Each row of a before or after table is a point. The points were changed in one or more steps. Then noise was added and the rows were shuffled. The steps act on how far a point lies along the listed directions, d1 being the first. Name the steps. A step turns or swaps two directions, mirrors them in a line or flattens them onto one, adds a multiple of one to another, or multiplies one. Angles are multiples of 10 degrees, from the lower direction toward the higher: turns from -170 to 170, lines from 10 to 170 but not 90. Use the fewest steps. Two steps may share a direction if one is a turn and the other turns, adds or multiplies; they go together, in the order done. Otherwise the lowest direction goes first.
In the rows, zero is written as 128.

Directions:
(1): [154  79]
(2): [ 79 102]
Before:
[[ 98 114]
 [167 111]
 [130 122]
 [154 129]
 [130 118]
 [148  87]
 [154 174]
 [101 145]
 [126 148]
 [167 137]
 [134 154]
 [142 107]
 [118 132]
 [ 99 102]]
After (14 x 2):
[[182  49]
 [113 149]
 [112 126]
 [106 205]
 [193   5]
 [137 112]
 [103 179]
 [143 103]
 [163 111]
 [154 101]
 [127  97]
 [164  62]
 [ 84 197]
 [107 182]]
Steps: multiply d1 by 3; multiply d2 by 0.4

Directions:
(1): [148 192 142]
(2): [131 141  61]
(3): [ 63 148 129]
Before:
[[101 126 134]
 [133 121  78]
 [130 135 142]
 [114 117 136]
 [144 147 150]
 [126 121 124]
 [132 121 116]
 [127 111 141]
 [104 140 131]]
After, 9 rows:
[[143 141 174]
 [124 122 119]
 [137 135   7]
 [104 139 132]
 [128 131 160]
 [113 112 153]
 [100 124 145]
 [134 126 101]
 [127 107 164]]
Steps: multiply d2 by 2.5

Directions:
(1): [ 70 163 167 116]
(2): [166 117 184  89]
(3): [137 166  90  71]
(4): [ 92  70 115  91]
Before (12 x 4):
[[102  91 104 133]
 [ 92 128 110 126]
 [145 133 134 145]
 [121 117 134 138]
 [166 118  91  86]
 [ 28 185 236  33]
 [129 108  75  94]
 [113  89  91 121]
 [183 140 131 150]
 [ 90  90 156  99]
 [120 155 104 114]
 [ 10 135 159 106]]
After, 12 rows:
[[138 145 126 133]
 [114  97 120 119]
 [122 177 159  71]
 [113  93  94 106]
 [129 106 137 173]
 [ 76 162 250  11]
 [132 176 133  81]
 [133 123 133 152]
 [143 142  79 112]
 [143 151  86 117]
 [123 108  73  97]
 [127 130 116 110]]
Steps: flatten d1 and d2 onto the line at 40 degrees; swap d3 and d4

Directions:
(1): [128 155  46 171 100 145 110 170]
(2): [110 202 132 107  70 124 149  79]
(3): [133 115 175 153  88 212 101 130]
(4): [117  81  79  79 118 175 178 107]
Before, 13 rows:
[[117 175 114 143 139  52  88 125]
 [127 106 150 164  65 181 129 117]
 [137  46 222 134 146 194 120 117]
 [174  77 200 185 132 157  62 179]
 [156  95 135 153 179  75 106 161]
 [134 157 225 137 137  97 105 108]
 [149  93  73 144 118 189 142 127]
 [163 114 202 150 145 147  78 166]
 [132  83 128 100  96 192 113 102]
 [167 110  74 190 148 125 108 171]
 [128 113 176 130 174  74  96 164]
 [128 148 131 143 105 154 129 135]
 [120 163  96 183 151  65 105 172]]
After (13 x 8):
[[135 106 138 134 136 153 133 145]
 [146  87 151 109 141 161 155  86]
 [152 203 248 162  73 100  77 106]
 [147 211 202 149  92 116  84 130]
 [133  78 141 157  96 165 134 126]
 [158 131 224 135 157  78 127  85]
 [122 139 194 149 175  54 113 133]
 [131 194 115 179  98 122  93 157]
 [112 215 175 140 105  66  95 134]
 [112 205 156 156  47 165 121  94]
 [141 199 191 140 115  54 111  98]
 [124 131 128 146 161  72  83 135]
 [129  97 106 102  96 180 115 103]]
Steps: add 0.7 times d2 to d4; turn d1 and d2 by -140 degrees; multiply d3 by 0.7

Directions:
(1): [177  86  66  86 124 157 116  80  99]
(2): [102  60 155 189 152 141  93 114  85]
(3): [128 152 156  93 226 121 114  89 134]
(4): [131 129  88 113 149  70  75 193  94]
(5): [ 38 121 118  78 101 139  87 108 145]
Before:
[[ 72  76 129  91 159 129  50  94  69]
 [173 124  69 116  99 134 133 145 105]
 [ 96 202 172  94 115 128 176 116 210]
 [159 109 103 128  65 178 149 118 131]
 [178  85  80 148  63 147 141 143 113]
 [115 203 163 136 175 166 154  82 169]
 [180 106  78 121  80 197 163  93 117]
 [130  69 125 147 117 143 140 133 119]
 [ 38  85 106  69 157 152  45  62 138]
 [ 82 184 184 115 181 115  87 108 152]
 [156 107  83  98  76 119 120 125 111]
 [140  79  36  95 111 154 112 108  62]
 [177 159  96 108  96 114 180 116 139]
 [183 123  75 115  92 211 158  77 115]]
After (14 x 9):
[[168 173 136 169  85  84 175 210 152]
 [185  96  66 140  80 199 142 103  89]
 [144 112  67  65 146 178 143  54  98]
 [134 162  90 186  94 101 111 207 108]
 [168 113 121 130 152 170 146  79 112]
 [103  82 128 113 116 153 139 112 140]
 [193 116 121 170 127 124 175 109 105]
 [176 115 126 103 125 147 151  67 128]
 [179  87  82 142  86 197 155  94 103]
 [154  85 133 136 120 190 154  58 138]
 [ 80 149  98  18 127 116  79 107 116]
 [108 168  43  15  96 107  90 135 172]
 [163 104 120 136  83 189 151 100 130]
 [114 188 130 123 124  70  80 194 133]]
Steps: turn d2 and d5 by 70 degrees; swap d3 and d4

Directions:
(1): [121  68 119 103  95 140 139 100  45 133 124 199]
(2): [ 86 137  45 115  86 120 125 170 140 136  52 124]
(3): [180 148 110  73 100 196 176 175 132 150 166 120]
(4): [213 102 162 101  95  97  80 144 164 117  81 152]
(5): [147 156 118 107 122 111 143  45 140 221 106 116]
Before (11 x 12):
[[147 120  60  48  62 185 160 225 107 127 120 129]
 [189  66 196  90  83 155 136 123  61  85 184 177]
 [136  52 168 120 129 141 127 145  88  79 165 164]
 [126 107 175 172 151 123 126 158 159  78 179 112]
 [ 89 169  23 109 104 202 209 128  67 159 184 130]
 [188 142 124  91  91 148 159 140 152 152 149 117]
 [120 153  94 105 153 112 139  75 143 164 130 125]
 [105 114 107 147  97 118  94 193 106  67 112 133]
 [173 104 142  67  93 192 168 133  89 162 218 146]
 [ 25 103  40 110  99 170 179 109  31 157 100 167]
 [146 123 150 116  96 137 142 137 128 126 141 130]]
After (11 x 12):
[[133 153  85  90 138 122 142  96 150 166 124 127]
 [137 119 160 129 104 115 123 127 131 121 123 139]
 [236 131  78  50  52 178 153 173 122 141 130 164]
 [135  94  68  51  59 204 183 160  55 147 116 181]
 [182  73 134  75  69  97  80 199 126  79  72 162]
 [158  63 197 124  94 105 103  78  63  89 143 186]
 [124  53 168 126 134 137 133 124  83  87 164 161]
 [212  74 168  77  73 112  96 119 121 147 137 178]
 [181 116 146 122  99  84 100 115 162 133  88 135]
 [107 115 131 156 114 129 104 172  92  61 152 132]
 [129 120 168 162 148 139 137 150 161  95 188 102]]
Steps: multiply d2 by 0.7; turn d2 and d5 by -20 degrees; turn d3 and d4 by 80 degrees

Directions:
(1): [161 120 154 175 210 122 107 147 164  56 165 172 135 141]
(2): [ 80  31  96 101 129 164 165 121 182 126 136 154 118 168]
(3): [112 108 133  94 174  55 101 109 168 151 164  42 146 129]
(4): [159 138  90 106  97 103 163 170 158  45  98  79  74 125]
(5): [ 62 172 125 125 182  84 175 121 118 147 126 166  49 115]
(6): [ 72 114 153 179  78  67 100  82 148  86  73 146 148 129]
Before:
[[199 143 122 112 146 166 113 167 137  87 144  69 109 130]
 [152  96 112  72 131 138 165 125 152 125 124  89  61 137]
 [ 78 204 112  66 198  78 211 152 127 132 152 131   7 115]
 [128 105 113 133  87 118 128 129 140 107 122 106 124 150]
 [ 37 186 159 202 122  88 138 125  75 105  97 182  67  84]
 [177 126 138 119 137 138 116 148 131 102 206 118 130 130]
 [177 188  95 151  76 228 129 164  63 131 155 159 142 142]
 [204 129 158 132 181 138 125 162 185  46 152 125 133 141]
 [195 179 119 109 140 118 118 140 108 156 154  85 155 117]
 [ 81  88 144 127 118 103 124  81 102 164 120 194 115 139]
 [ 85 172 140 216  67 126 118 140  83  65  59 181 110 120]
 [172 125 167 176 127 131 115 145 122 127 119 148 145 139]
 [219 160 155 221 102 208 154 180  85  29 126 224 106 139]]
After:
[[ 82 186 135 205  88 129 135 152  76  80  74 185  85 116]
 [198 139 121 114 143 166 111 165 137  85 143  69 111 131]
 [215 164 154 217 113 209 159 184  83  34 130 226  98 140]
 [ 93 153 132 110 110  72 147 125 151  83 108 107  94 127]
 [197 173 120 115 132 119 110 137 111 153 149  81 164 117]
 [125 117 109 124 105 122 142 134 137 116 132 111 103 148]
 [178 186  97 152  74 227 126 162  62 129 153 158 145 145]
 [158  85 118  82 109 135 151 122 157 115 114  83  82 139]
 [167 135 165 168 145 132 127 152 119 138 126 151 130 136]
 [ 39 177 163 210 105  87 124 115  83  95  88 179  85  84]
 [180 123 140 120 132 139 114 148 131  99 206 119 135 130]
 [204 133 154 129 185 139 128 162 183  50 151 127 130 139]
 [ 83  87 144 127 117 103 123  79 105 163 121 194 115 139]]
Steps: flatten d5 and d6 onto the line at 50 degrees

Directions:
(1): [ 77 139 103 157 104  65 146 105  80 106 104 181 123 129 218 101 197 110
 100 107]
(2): [ 50 176 119 113 120  41 166 177 121 132 160 107 172 106  89 110  63 148
 131 112]
(3): [198 165 105 146  35 129 116  93 127  63 128 157 163 115 139 117  74 149
 179  96]
(4): [132 148 201 158 172  74 135  38 129 106  69 130 101 149  98 113  97 181
 115 159]
(5): [164 178 141 137  71 133 153 162  96 225  73 100 126 194 134  77 125 117
 129 151]
Before, 8 rows:
[[115 156 133 155  97  71 137  61  98 100  83 172 130 110 160  95 118 142
  133 106]
 [133 153 108  99  65 139 117 140 150  97 147 127 134 101 103 134  80 138
  159 136]
 [108 130 112 124 108 122 112 167 130  92 151 142 152  81 140 135 122 136
  153  97]
 [148  99 167 159 179 161  95  71 118 143  88 152  83 139 147 117 186 106
   95 164]
 [152  95 162 151 173 171 126 122 145 164  99 111  71 159 134 132 141 139
  119 162]
 [107  76 168 132 194 142 126  99 109 160  95 110  76 147 123 158 166 117
  103 147]
 [130 160 123 104 127 117 155 193 161 158 157 104 163 114  92 128 105 112
  135 129]
 [143 139  87 104  66 140 133 216 120 165 169 106 158 126 133 137 108 116
  139 106]]
After:
[[104 182 103  90  71  78 159 238 133 165 188  72 191 111  61 127  19 155
  153 105]
 [165  66 159 162 189 204  81  65 114 153  78 167  56 149 187 126 246  76
   80 169]
 [ 86 194 140  99 138  52 179 204 160 159 164  86 183 105  50 114  51 140
  134 129]
 [116 187 113 103  47  92 129 137 149  80 149 126 157  93  80 121  29 163
  173 133]
 [126  92 166 156 193 153 131 117 136 172  91 117  61 163 147 126 163 136
  102 166]
 [199 110 100 167  61 172  94  42  99  87  73 206 104 119 225 113 192 101
  141  98]
 [113 141 111 118  99 114 114 176 138  87 159 130 166  75 116 136  87 145
  166  93]
 [ 95  50 171 132 221 158 123 103 103 180  88 114  54 158 147 163 218  97
   80 157]]
Steps: turn d1 and d4 by -40 degrees; add -1.5 times d1 to d2; multiply d3 by 1.6

Directions:
(1): [ 94  44 155 122 149 147 120 128  50 162  91  77 169  85 132 101 130 138
 106  60  69 129 153  78]
(2): [122 151 130 127 182 176 114 139 132  51 133  96  82 191 163  83  84  62
  78 119  83 188 138 124]
Before (8 x 24):
[[155 145 138 137 123 104 143 143 149 160 142 169 134 125 112 140 143 148
  152 153 164 103 121 160]
 [102  75 138 121 100 107 123 118  71 186  93  95 182  67 106 135 157 177
  172  98 103  73 134 106]
 [107  54 139 112 100 105 132 109  90 201 105 101 182  67 111 150 156 182
  140 108 121  63 145 103]
 [149 170 124 137 103 105 141 135 169 113 150 137 112 151 137 166 146 144
  149 154 146 133 110 146]
 [103  63 136  96 102  95 141 106  86 204  90 135 162  59 113 139 163 187
  166 125 125  73 129  99]
 [154 182 103 121 100 110 135 128 171 106 174 142  91 142 125 135 136 130
  148 183 178 130 106 157]
 [148 181 135 134 160 161 117 123 167  64 141 117  89 195 131 107  96  68
  106 137 107 165 107 128]
 [118  84 129 125 133 121 132 133  90 152 113 122 145  92 136 120 134 150
  125 105 109 110 147 100]]
After (8 x 24):
[[116  59 137 126 137 122 134 131  70 169 100 116 161  74 132 116 139 159
  119  88 100 103 151  86]
 [171 216  93 125  95 102 147 129 200  93 187 162  70 159 121 144 134 127
  162 208 204 127  93 179]
 [159 189 113 139  93 101 143 135 191 104 162 154 105 162 133 183 154 145
  166 174 165 127 104 160]
 [155 206 131 137 180 176 116 131 182  20 146 110  65 232 141  92  77  31
   90 145 102 190 103 137]
 [ 92  32 150 122  88  98 126 112  39 225  77  87 212  33  96 145 168 207
  181  76 100  50 137  88]
 [155 153 129 138 105  83 140 143 164 174 144 186 131 126  99 159 151 160
  168 170 178  90 111 173]
 [ 95  17 143 106  87  97 136 100  63 243  90  97 214  25 103 157 170 209
  153  87 118  37 150  85]
 [ 99  30 141  91  81  79 147 101  60 246  76 137 197  18  97 153 190 227
  183 109 131  44 128  88]]
Steps: multiply d1 by 1.6; multiply d2 by 1.6

Directions:
(1): [136  79 107 126 113 192  98 160 137  77 114 108 162 140 100 134 158 173
 166 136 239 136 109  97 149 134 161 182 167  43  90 131 139  88 113 148
  90 113 206 166 158 111 128 190 177  75 190  94]
(2): [165 187  98 122 150 157  98 169  95  66 194 100 111 102 132 183 114  86
 172 124 105  76 161 152 148 152  76 158 187  96 130 127 182 140 153  93
  70 155 111 168 180 164  97  47 179 109 103 209]
(3): [143  90 183 128 122 103  85 170 125  12 128 100 139 103  93 140 169 103
 115  81  72 128 153 132 100 149  77  86 146  97 206  77 190 126 113 131
 204 107 107 104  60  78 118 153 124 110 196  98]
(4): [101 183 205 112 128 114 151 150  48  85 126  93 127 208 141 113 125  36
 140 144 113 138 117  67 159 134 182  93 125 152 117 125  96 178 137 177
  93 102 132  94 226  76  94 131  98  71 152 108]
(5): [118 119  93 195 183  66  77  68  99  96 120 108 123 131 190 177 123  90
 127 185 222 193 217 135  91 117 132 171 169 160 111 107 147 134  64 118
 117 162  77 127 128  87 134 119  91 160 141  90]
Before:
[[133  55  53 141 102 183 109 128 197 161 119 153 150  90 106 120 122 249
  144 121 234 131 100 140 110 114 119 188 150  57  96 149 120  68 112 116
  121 130 193 179 104 155 164 161 174 127 130 117]
 [118 130 162 101 109 137 139 141 134 145 100 143 146 134 119 101 145 137
  102 100  76 124  95 131 130 121 125  94  74 140 149 131 119 142 142 150
  170 117 132 115 101 132 130 146 122 149 131 108]
 [118 110 120 170 152  86 107  77 118 123 110 115 125 152 163 140 139 120
  133 162 218 191 176 108  90 118 166 151 140 141 103 126 105 110  87 142
  125 134 119 125 150 103 139 156 100 134 124  75]
 [137 106 143 140 133 125 110 153 126  64 140 124 146 132 123 136 146 125
  136 119 136 132 138 117 126 147  92 148 161  96 138 107 163 111 118 150
  146 115 150 129 119  95 117 149 136 113 162 113]
 [135 157 127 128 149 114 101 138 119  75 156 121  94 102 111 153 131 124
  130 104  73 114 173 145 100 146  72 118 148 110 165  93 178 137 125 105
  150 143  85 127 101 131 108  85 142 134 141 149]
 [128  99 141 133 117 132 117 145 144  98  99 131 131 130 114 119 154 140
  128 115 133 144 135 127 130 113 133 117 117  98 150 119 130 113 108 141
  154 100 148 125 101 116 148 162 143 122 173 109]
 [107 150 138 108 118 134 165 119 121 141 122 137 120 162 118 105 122 113
  133 138 117 114 102 113 151 110 177 121  98 135 105 145  99 129 154 146
   98 117 149 116 176 125 110 131 112 117 103 110]
 [131 129 138 134 135 123 127 121 129 132 148 138 118 130 147 133 117 126
  106 131 128 123 132 126 143 124 126 141 134 156 129 140 129 132 119 133
  114 135 103 125 124 137 149 122 114 133 112 154]
 [146  94  91 145 134 126  66 127 152  75 161 119 119  80 133 169 147 161
  133 107 137 111 151 151  98 138  88 161 159 103 152 104 193 100 123  99
  142 152 112 157  93 148 123 116 161 140 147 148]
 [167 108 102 114 116 139 121 139 163 111 148 143 135  80 112 144 137 160
  120 101  84  86 138 160 121 133  65 114 133 104 160 136 171 109 134 104
  168 130 127 148  63 149 136 121 156 143 123 149]
 [132  99 109 138 156 125 105 120 137 133 138 141 129  93 134 150 120 128
  122 121 111 135 144 146 104 137 105 115 141 125 141 118 139 123 129 113
  147 134 100 133  92 127 131 110 126 151 120 132]
 [160 117 103 143 141 111 108 117 163 107 144 122 115  84 126 150 114 137
  111 116 122 130 163 155 115 131 100 144 159 135 165 109 171 114 109 116
  139 133 111 130  90 136 139 101 128 151 132 152]]
After:
[[132 117 130 137 134 133 121 122 133 122 144 134 126 130 143 135 122 137
  111 136 153 131 132 121 144 124 133 155 142 140 120 140 132 123 112 136
  108 134 117 132 125 132 152 135 122 123 125 145]
 [115 147 156 129 142 117 109 128  95  97 108 114 145 153 153 136 141  89
  118 134 130 153 145 122 125 122 134 122 113 145 133 120 135 156 112 152
  137 131 111 116 143 101 117 131 111 141 147  95]
 [134 115 103 140 147 123  84 127 141  73 141 125 110  94 109 155 143 159
  133 112 131 133 175 144  93 141  82 145 157  85 151  90 182 112 102 106
  153 142 108 139  83 123 122 119 149 137 166 119]
 [103 125 119 126 127 114 155  90 143 161 108 150 121 147 128 109 126 134
  119 147 138 136 119 131 128 101 172 133  92 147 108 142 100 117 133 137
  118 126 135 114 139 123 127 142  96 146 101  91]
 [133 204 140  87 103 166 163 185 102 137 187 129 107 131 115 116  83 108
  155  96  44  56  85 125 157 138  96 102 135 116 132 154 110 158 190 121
   83 122 137 143 208 173 104  46 160  88  67 217]
 [135 111 116 132 157 141  97 139 113  97 148 122 135 110 132 159 124 106
  143 126 130 129 146 127 119 144 115 126 164 104 126 117 145 126 132 121
  118 128 118 141 133 118 116 110 143 120 136 135]
 [128 135 158 111 108 140 150 137 124 134 125 123 127 158 112 103 142 131
  141 115 134 132 105  94 129 131 163 112 113 113 116 143  91 114 146 152
  121 105 160 126 173 134 125 154 134  96 113 115]
 [166 144 113 127 141 127 103 142 112  62 164 110 130 104 137 172 130 101
  140 125 102  93 174 147 127 140  72 129 164 110 149 131 184 134 124 111
  129 138 108 148 119 126 115  94 150 123 129 153]
 [138 114 156 120 119 123 137 158 141 101 141 144 138 121 112 117 140 135
  119  95  72 111 113 129 126 146  79 116 129 113 157 111 152 116 141 145
  171 108 142 118  96 118 123 139 131 129 137 133]
 [166 131 112 130 137 130 106 142 143  77 152 107 118  99 117 153 118 121
  131 116 132 119 155 138 132 138 108 151 178 114 154 112 175 120 116 125
  113 127 130 138 129 130 127 100 144 120 148 157]
 [129 142 166 119 120 123 134 159 116  91 117 125 116 142 117 117 142  97
  131 108  75 124 132 123 143 120 126  91 111 117 162 121 129 139 131 141
  145  98 129 114 129 120 133 126 136 115 152 136]
 [149 125 116 120 122 142  83 153 134  70 176 114 113  91 120 161 145 140
  140  91  87  82 130 144 117 147  83 140 153 100 159 111 190 115 151 106
  131 144 116 151 120 157 107  96 168 119 137 175]]
Steps: multiply d5 by 0.4; turn d1 and d5 by -110 degrees; mirror d2 and d4 in the line at 140 degrees
